Rows are points. Each table stands for the endless flat space through its points: a line for two points, a plane for three, and so on. Write the one point that lies in both, or say that there is none.
In the rows, zero is written as 128.

First, 3 rows:
[[155 119 106 134]
 [105 141 140 102]
 [125 129 126 109]]
Second (2 x 4):
[[141 128 113 111]
 [145 131 108 103]]
They share: [137 125 118 119]

First, 2 rows:
[[140 112 118 120 125 121]
 [104 112 166 126 161  97]]
Second (2 x 6):
[[120 107 141 117 142 110]
 [116  97 139 105 140 112]]
They share: [122 112 142 123 143 109]

First, 4 rows:
[[146 125 125 138 112 131 121 142]
 [155 113  95 117 115 152 167 124]
 [140 142  88 151 113 146 165 137]
 [140 129 105 140 132 143 165 132]]
Second (5 x 8):
[[163 124  92 167 115 143 166 127]
 [125 137 128 121  97 136 123 148]
 [117 146 112 111 109 157 114 151]
 [143 121 128 149  83 132 142 143]
 [130 158 111 126  77 141 177 109]]
They share: [144 131 109 142 113 138 141 139]

First (3 x 9):
[[ 90 117 100  95 112 116 143 145 172]
 [ 99 119 138 125 137  96 122 153 159]
 [ 94 114 120 113 127 118 129 133 160]]
Second, 4 rows:
[[105 110 132 151 118 104 108 137 157]
 [ 95 124 157 107 135 121 139 152 165]
 [ 91 121 161  94 174 122 134 134 148]
 [ 84 123 147 122 179 112 117 113 129]]
They share: [ 99 114 142 131 142 110 116 133 151]

First:
[[152  96 148 164 116 104 119 149  92 113 146]
 [153 118 136 157 129  92 129 137 105 124 125]
 [139 134 136 151 135  96 133 141 115 118 111]]
Second:
[[117 127 130 177  90 110 137 186 131 135 144]
 [136 133 129 169  97 122 110 150 109 107 110]
 [119  91 188 147 139 101 120 145  89  87 100]
 [124 109 174 154 121 104 137 189 103 107 140]
 [118 100 182 150 132  98 141 184 103 106 139]]
They share: [131 120 148 155 125 110 125 155 107 104 125]

First:
[[138 198 112 145 119  66 151 119  84  80 131 188]
 [119 140  93 116 137 106 172  95  78 125 148 154]
 [112 114 118  99 115 140 158 103 136 139 157 133]
 [118 168 102 141 159  94 146 132  62 100 166 191]
 [126 166 116 129 119  94 151 113 104 102 141 168]
 [102 109  97 106 141 132 170 120 100 135 158 165]]
Second (3 x 12):
[[128 152 124 148 140 100 152 115 101 124 181 163]
 [118 158 126 124 126 106 148 105  95 118 153 165]
 [113 141 115 140 135 117 150 100 112 111 167 142]]
They share: no point

First (2 x 14):
[[113 126 108 161 134 103 151 135 137 116 151 140 122 133]
 [131 132 126 146 137 112 166 144 155 107 172 158 137 118]]
Second (5 x 14):
[[127 137 119 160 142  95 145 130 160 108 158 137 146 100]
 [128 135  99 167 134 115 164 136 139 113 160 142 128 132]
 [124 136 102 169 145 100 159 150 124 146 144 143  93 148]
 [105 117 143 138 138  89 137 132 160  96 166 147 144 104]
 [ 86 102 152 129 141  83 136 145 137 111 166 155 108 134]]
They share: [119 128 114 156 135 106 156 138 143 113 158 146 127 128]

First, 4 rows:
[[105 141  74 138 138 144 152 147 136 140 141 124  78 120 159 156 118 119]
 [133 147 104 114 130 138 154 111 160 138 119 154 116 104 127 158 144 133]
 [133 142 121 120 160 164 164 113 182 156 107 157 124 101 121 182 148 133]
 [126 138 107 114 132 138 137 144 130 122 114 130 108 114 156 132 127 140]]
Second:
[[176 161 129 135 149 138 130 121 133 152 107 143  91  66 104 124 108 161]
 [126 132 122 101 141 157 128 156 118 166 104 123  99  92 124 141 145 156]
 [ 90 118 100  95 137 159 170 152 134 138 110 133 131 144 168 165 165 136]
 [124 131 125 131 140 149 134 167 123 172 111 134  92 126 148 148 130 126]
 [127 134 111 106 117 124 165 151 113 146 104 146 112 113 119 146 154 158]
 [104 130 103 119 172 185 159 125 168 129 119 131 132 141 196 164 134 117]]
They share: no point

First (6 x 20):
[[166 151 156 122 133 125 158 119 178 111 137 126 143 129 107 113  87 132
  176 141]
 [143 128 187 133 126 139 143 146 155 121 140 100 134 150  85 126  62 112
  170 121]
 [130 142 147 138  82 120 117 122 136 110 155 138 124 112 113 116  90 110
  143 158]
 [102 135 125 155  59 116 108 119 107 120 155 150 101  83 144 113 107 105
  118 181]
 [160 139 125 140 128 112 142 125 159 132 154 138 117 108 124 113  83 120
  163 138]
 [132 146 135 145 109 124 147 108 140 122 136 142 116  95 145 116 114 139
  150 165]]
Second, 4 rows:
[[136 146 170 156  86 146 129  92 106 168 156 142 114 110 131 120  78 131
  137 178]
 [113 141 123 133  94 104 150 106 142 137 128 172 112 131 134 113 100 115
  146 138]
 [160 124 126 166  70 108 103 140 116 124 160 142 110  72 105  96  92 155
  153 148]
 [135 143 167 162  80 141 128  89 103 176 151 148 113 115 129 115  78 134
  136 172]]
They share: no point

First (4 x 20):
[[118 161  96 135 138  95  90 126  99 107 114 166 111 154  91 143 160 137
  125 104]
 [146 155  94 143 152 117 114 142  99 115 136 166 117 140  91 133 138 111
  119  88]
 [137 164 115 131 158 120 123 151 117 109 145 178 126 137 106 127 123 105
  122 103]
 [ 89 170 165  93 132  98 105 115 129 123 109 144  90 171 140 147 161 143
  118 125]]
Second (5 x 20):
[[112 168 157 114 160 103 117 103 113 129 135 158 116 144 126 155 185 105
  103 103]
 [102 166 125 122 128 100 139 109  99 127 120 157 118 134 118 112 132  90
  127 116]
 [ 96 165 140 121 149 112 123 116 103 151 116 179 125 125 104 114 153 104
  115  81]
 [123 163 104 135 114 110 106 166 119 116 129 147  81 153 104 111 121 130
  139  76]
 [148 135 131 102 131 128 104 125  98 118 109 133  99 178 107 159 144 125
  110 103]]
They share: no point

First, 6 rows:
[[114 152  91 174 112 152 152 145 131 103  85 127 131 148 123 108 141 122
  181 134 112  73 102 123]
 [116  75 165 148 139 167  91 143 133 120 138  65 135 152 163 154 131 126
  156  98 142 131 126  95]
 [119 126 110 158 107 148 139 137 140  95  88 124 114 152 128 125 121 131
  155 125 104  93 119 120]
 [124 113 109 146 101 125 147 153 161  96  72 141  81 138 121 134 119 138
  136 108 102 113 150 133]
 [145  98 136 139 129 128 128 117 159  64  85 115  76 136 116 138  99 135
  124 121  87 109 134 116]
 [ 93  80 131 160 112 158 121 171 134 144 132 103 135 151 169 165 143 144
  143  97 138 135 133 124]]
Second (6 x 24):
[[ 86  93 102 185  78 163 126 153 171  97  72  97  89 155 140 152 127 110
  140  82  91 111 122 101]
 [163 120 174 122 160 127 130 140 137  92 128 100 101 136 141 143  95 139
  122 130 125  95 148 153]
 [110 116 140 163 101 164 106 177 156  61 103  90  80 164 144 154  92 129
  126  89 111  94 139 123]
 [145  72 133 118 145 125 138 125 137 117  93 120 120 132 137 118 124 129
  149 136 112 107 142 114]
 [110  40 102 121 127 140 134 117 114 145  87 122 146 134  98  96 146 113
  190 131  89 106 131  67]
 [154  94 141 139 136 108 170 114 150 126  84  96 115 114 134 129 123 111
  145 125  96  86 145 134]]
They share: no point

First (6 x 24):
[[100  93 140 153 110 112  85  82 143 154 136 110 117 174 105 133 155 103
  146  97 152  78 118 101]
 [118  91 147 150 125 115  96  78 130 150 156 104  86 186 123 130 126 123
  129 107 145  98 125 109]
 [ 83 123 174 162 104 123 100 107 162 171 127 121 108 141  97 104 161 102
  174 134 103 113 126 127]
 [108 132 129 148 185  80  93 103 167 116 136 102 147 147 101 137 112 108
  110  71 158  70 112  97]
 [ 96 124 166 154 130 115  91  97 164 158 137 110 110 148 105 117 140 103
  147 114 123  98 121 120]
 [107 114 159 168 163  95 141 120 112 127 162 111  78 169 107 105 101 146
  126 113 129 133 164 124]]
Second:
[[ 74  71 139 192 192  59 115 103 129 159 183  83 120 181 105 128 166 101
  118  94 107 128 126  89]
 [ 90 130 159 157 149  90 103  92 160 139 148  88 102 163  92 162 161 123
  160  70 128  98  88 112]
 [ 89 128 174 140 134 108 115 113 163 155 135 103 113 155  99 143 139 106
  152  90 130  82 108 107]
 [ 97 118 159 137 133 127 109 110 157 174 118 113 131 142 116 110 116 102
  139 132 145  78 137 123]
 [115 115 132 143 133 139  91  92 148 171 106 122 137 133 128  83  98 114
  130 162 163  84 158 144]]
They share: [102 116 150 156 142 103 103 101 148 142 141 110 112 158 105 121 130 115
 137 104 135  98 127 112]
